Each row is a point. Examples show where two turns around zero, p and q, send a point. Write where each new point lands after one turn and then the other. Backwards means that the second turn is done in reverse. Each puzzle has new turns, and all numbers are rounded.
In the rows, zero is written as 128.

Turn p:
[145 167 135] -> [128 166 148]
[125 141 177] -> [107 164 100]
[116 112 121] -> [134 110 119]
[134  94 123] -> [113  97 124]
[119 126  84] -> [159 103 148]
Turn q:
[155 150 145] -> [130 143 164]
[129  88 107] -> [102  96 109]
[112 109  93] -> [132  94 101]
[ 98 141 151] -> [140 161 109]
[146 152 144] -> [135 145 156]
Where do these land?
p, then q: [126 108 143] -> [133 114 108]
p, then q backwards: [150 150 109] -> [154 150 139]
p, then q backwards: [170 148 131] -> [161 131 161]
p, then q: [ 91  87 129] -> [110  77 115]
p, then q: [103 147 128] -> [136 115 155]

Turn p:
[163 138 115 124] -> [127 118 100 103]
[121  87 116 106] -> [100 140 159 107]
[139 128 127 131] -> [124 127 118 124]
[ 95 170 104 139] -> [186 139 134 133]
[171 122 115 124] -> [110 123  99  98]
[106 114 150 107] -> [115 115 161 142]
[101 137 169 165] -> [134 135 125 189]
Turn q:
[102 156 120 129] -> [119 136 158 150]
[159 145 125 134] -> [115 133 137  96]
[129  95 159 120] -> [133  98  93 132]
[117  94 101 117] -> [155 152 103 143]
[112 147 106 131] -> [129 148 152 140]
[134 149 121  85] -> [ 88 153 118 136]
[143 110 164 180] -> [158  76 136  99]
Where do these land?
q, then p: [124 155 150 122] -> [122 138 152 152]
q, then p: [160 122 151 133] -> [116 126 158 104]
p, then q: [101  88  77 105] -> [ 61 104 125 147]
q, then p: [180 113 107 117] -> [157 101 145  87]
q, then p backwards: [ 96 127 147 140] -> [112 145 158 119]
p, then q: [109 150 126 125] -> [127 119 120 101]
p, then q: [126 141 139 153] -> [143 137 146 110]

Turn p:
[149 144 114 123 106 132] -> [144 156 110 127 127 123]
[151 110 147  93  89 116] -> [150 121  83 130  97 151]
[109 132 103 152 171  98] -> [129 125 185 150 153 132]
[ 92 150 136 142 137 120] -> [ 99 123 140 157 141 115]
[112 124 118 166 153 120] -> [111 127 163 129 158 137]
[124 148 131 137 184 136] -> [110 130 180 124 117 105]
[147 112 152 125  91 142] -> [122 130  85 108 116 146]
[139 104 123  84  93 160] -> [160 110  78 102 115 113]
Turn q:
[120 120 113 175  96 158] -> [122 112 115 177 107 162]
[111 154 158 113 104  80] -> [139 122 124 142 155  66]
[147 127 164 123 111 123] -> [137 134 118 137 169 126]
[106  96 127 110 161  98] -> [113 139 100  85 112 103]
[102 126 120  96 160 140] -> [126 106 135  82 113 124]
[180 128 114 115 110 132] -> [163 163 144 135 140 150]
[123 149  95 125 144 139] -> [127 123 160 120 100 132]
[135 125 132 167 137 154] -> [ 98 125 130 146 128 161]
Where do these land?
q, then p: [120  95 137 132 146 206] -> [140  88 106  69 141  86]
q, then p backwards: [155 120 109 140 113 107] -> [148 160 119 126 117 110]
q, then p backwards: [125 145 110 129 147 128] -> [136 133 139 130 156 131]
p, then q: [136 109 133 121 129 112] -> [137 126 122 131 133 153]
p, then q backwards: [120 142 111 127 154 127] -> [133 160 125 123 126 116]
p, then q: [128 134 112  97 127 110] -> [126 157 127 151 136 139]
q, then p: [140 147 172 135 153 108] -> [113 103 168 157 120 116]
p, then q: [116 131 140 127  32 146] -> [132 141 167 123  38 137]
p, then q: [112 128 128 143 150 107] -> [102 115 113 129 145 134]

Turn p:
[119 135 130 140 106  71] -> [170 114 155 155 130 103]
[146 143 147 148 123 138] -> [121 137 126 149 102 141]
[136 101 114 111 105 123] -> [138 143 127 133 166 132]
[132 176 133 120 120 140] -> [127  95 109 143 109 152]
[137 131 130 107 217 144] -> [ 60 105 157  78 115 130]
[115  96 103 152 110 134] -> [158 165 121 109 136 123]
[112 114 140 118 114 146] -> [121 138 100 131 139 115]
Turn q:
[140 123 123 125 139  58] -> [ 88 139 165 117  97  95]
[164 146 111 104 117 172] -> [189 128 113 105 125 130]
[ 99 139 123 132 100 104] -> [102 158 142 118 145 143]
[111 130 127 162 139 135] -> [124 128 135 164 136 141]
[ 90 118 141 135 141 145] -> [109 124 100 154 141 144]
[171 168 152 105 105 157] -> [182 129 121  98 161  97]
[130  89 127 139 128 101] -> [ 96 103 148 124 110 135]
[120 112 120 124 155 151] -> [133 115 102 146 110 138]
Where do these land?
q, then p: [116 107 109 110 113 169] -> [119 142 108 105 148 167]
q, then p: [131 146 106 110 104 141] -> [110 108 123 135 134 161]
p, then q: [129 131 123 162 134 106] -> [133 118 143 107 153 110]
q, then p backwards: [135 111 158 155 118  88] -> [140 121 146  99 167 100]
q, then p backwards: [113 122  86 105 129 153] -> [134 146 110 157 112 165]
p, then q: [108 148 189 161 148  84] -> [ 77 119 187 107 163 132]
q, then p: [145 136 161 152 159 120] -> [143 146 166 134 115  98]
p, then q: [134 116 106  90 130 127] -> [125 118  96 148 105 117]
p, then q: [141 134 113 107 116 163] -> [151 134 103 143 111 151]

Turn p:
[161 124 131 142 115 111 180 197] -> [ 87 114  98 134 145  98 200 133]
[149 122 122 169 142  84 114 148] -> [148  98 112 164 159 127 152 105]
[119 101 145 104 153 136 107 121] -> [112 130 118 132 123 124  81 112]
[124 181 150 146 121 125 139 120] -> [147 123 135  88 159 147 145 145]
[159 132 125 129 104 163 126 119] -> [129 158 160 115 126 107 142 116]
[109 141  98 156 133 143 134 118] -> [167 140 117 123 107 138 142 134]
[105 104 105  85 126 105 133 141] -> [ 92 112 122 156  93 145 118 142]
[ 95 124 131 136 116 145  94  98] -> [155 158 139 137 128 145  91 140]
[122 138 144  87 161 114  97 138] -> [ 98 110 121 120 135 162  94 100]
[136 115 129 125 108 153 156  79] -> [144 136 160 110 106  89 116 153]
Turn q:
[110 132 113 133 132 142 121  88] -> [113 160 124 147 150 119 120 143]
[163 107  84 117  87  75 142 101] -> [ 99 112  91  85 181 105 149  95]
[136 158 125 124 153 164 117 113] -> [133 176 127 129 104 126 112 140]
[102 125 139 114 115 123 121 162] -> [145 102 162 122 130 134 134 141]
[116 130 161 141 143 100 124 153] -> [117  89 148 139 102 135 115 125]
[118  92 184 119 149 130 128 166] -> [163  80 146 162  91 117 134 128]
[141 157 117 125 129 158 104 102] -> [132 173 117 116 128 123 101 144]
[135 140 115 158 108 157 120 115] -> [134 151 104 127 144 157 110 141]
[150  98  73 126 128  87 148 131] -> [ 93 112  98 100 145 119 181 116]
[109 140 169 124 136 144 154 149] -> [152 125 163 153 106 146 124 109]
Where do these land?
q, then p: [116 111 128 139 122 147 130  99] -> [155 121 110 126 131 134 145 109]
p, then q: [110 128 131 110 108 113 126 101] -> [155 105 131 130 113 137 116 145]
p, then q backwards: [169 105 122 119 110 104 115  97] -> [ 89 125 168 103 135 107 136 125]
p, then q: [140 175 106 122 106 110 140 108] -> [178 120 131 148 116 125 137  96]
q, then p backwards: [134 132 130 191 138 182 132 163] -> [ 56 146  82 129 130 115 109 138]
q, then p backwards: [111 190 136 129 153 108 130 144] -> [134 136 116  65 112 148 113 108]
q, then p: [109 111 133 111 184 123 168 163] -> [133 131 134 121 148  86 148 193]
p, then q: [107 108 171 133 111 119 123 175] -> [ 88 141 150 135 104 153 151 164]
p, then q: [109 107 113 109 113 107 114 131] -> [136 117 122 142 134 162 115 151]
q, then p: [179 130 112 125 132 178 119 111] -> [130 119 166 118 106 159 174 106]
p, then q: [123 111 127 119 132 116 111 114] -> [129 117 113 134 129 130 110 147]

Turn p:
[116 106 135 129 115 131 140 138 225] -> [ 59 103  94 152  85 149 150 140 106]
[157 117 123 145 138 127 116 137 110] -> [145 115 122 120 132 118 124  99 148]
[120 132 117 127 137 111 128 126 119] -> [124 137 140 126 145 133 132 124 135]
[126 138 116 131 110 113 132 124 108] -> [144 131 130 124 152 133 140 140 135]
[130 104 128 116 135 140 141 134 108] -> [144 123 146 151 119 121 118 124 139]
[118 133 143 121 110 113 115 107 128] -> [138 139 133 110 121 146 146 139 115]
[121 132 123 131 149 142 123 104 132] -> [113 143 138 111 115 118 117 133 139]
[120 138 118 122 117 155 122 118 134] -> [124 121 127 116 121 124 112 156 126]
[158 142 133 121 137 127 141 131 117] -> [139 126 129 129 138  95 135 116 121]
[127 138 130 113 130 121 115 145 115] -> [137 124 139 125 145 134 119 118 111]
[115 127 143 154 130 128 134 142 113] -> [141 149 108 140 133 137 116 119 135]
Turn q:
[125 137 104 109 148 121 122 112 136] -> [106 124 139 138 123 128 154 129 149]
[144 131 134 135  91 152 125 121 154] -> [150 140 120 139 159 110 140 114 104]
[115 120 129 144 111 127 124 120 110] -> [148 128 119 129 140 142 116 137 139]
[139 113 130 150 126 122 115 143 131] -> [125 120 116 130 136 115 110 147 116]
[130 105 140 118 109 140 110 127 124] -> [160 126 139 127 134 110 125 140 126]
[103 137 130 103 152 167 138 150 114] -> [138 128 122 112  84 112 129  94 151]
[122 136 123 110 123  86 113 131 130] -> [105 145 155 118 141 132 125 148 143]
[118 144 124 118 149 111 147  99 154] -> [ 98 114 149 134 136 150 149 105 132]
[128 104 135 146 120 124 148 130 124] -> [140 110 117 112 135 142 119 135 112]
[136 138 118 138 127 145 136 149 121] -> [127 139 100 124 116 121 127 123 122]
[146 148 119 102 154 107 135 118 124] -> [ 97 138 149 135 104 141 149 134 127]
[129 122 151 163 124 134 124 137 113] -> [143 123 110 136 129 133  91 131 115]
Where do these land?
p, then q: [131 110 126 137  99 112 113 115  86] -> [126 126 128 137 113 108 153 120  81]
p, then q: [107 135 122 138 140 125 117 112 142] -> [130 140 135 122 128 118 129 103 148]
q, then p backwards: [103 125 136 146 143 159 145 135  99] -> [140 100 145 156 122 150 103 142 123]
q, then p: [142 106 116 134 133 113 114 113 122] -> [128 120 113 154 130 136 114 110 132]
p, then q backwards: [106 123 137 140 143 132 128 145 144] -> [131 157 133 148 140 122 133 132 122]
q, then p backwards: [143 145 123 110  98 152 139 122 143] -> [142 142 156 130 132  94 141 123 116]
p, then q: [142 144 121 143 109 112 146 118 134] -> [102 121 116 105 118 138 142 125 126]
q, then p backwards: [132 149 135  97 141 149 114 121 119] -> [133 100 147 122 149 126 147 111 120]
p, then q: [135 142 127 145 142 119 119 148 124] -> [118 116 136 148 122 134 143 130 146]
p, then q backwards: [134 121 115  98 107 130 161 164 137] -> [155 110 131 153 144 132 105  94 149]
q, then p: [127 129 140 125 139 121 130 115 140] -> [137 142 126 130 110 133 125 126 131]
p, then q backwards: [134 107 139 122 142 113 110 128 146] -> [124 141 135 115 151 133 155 122 134]
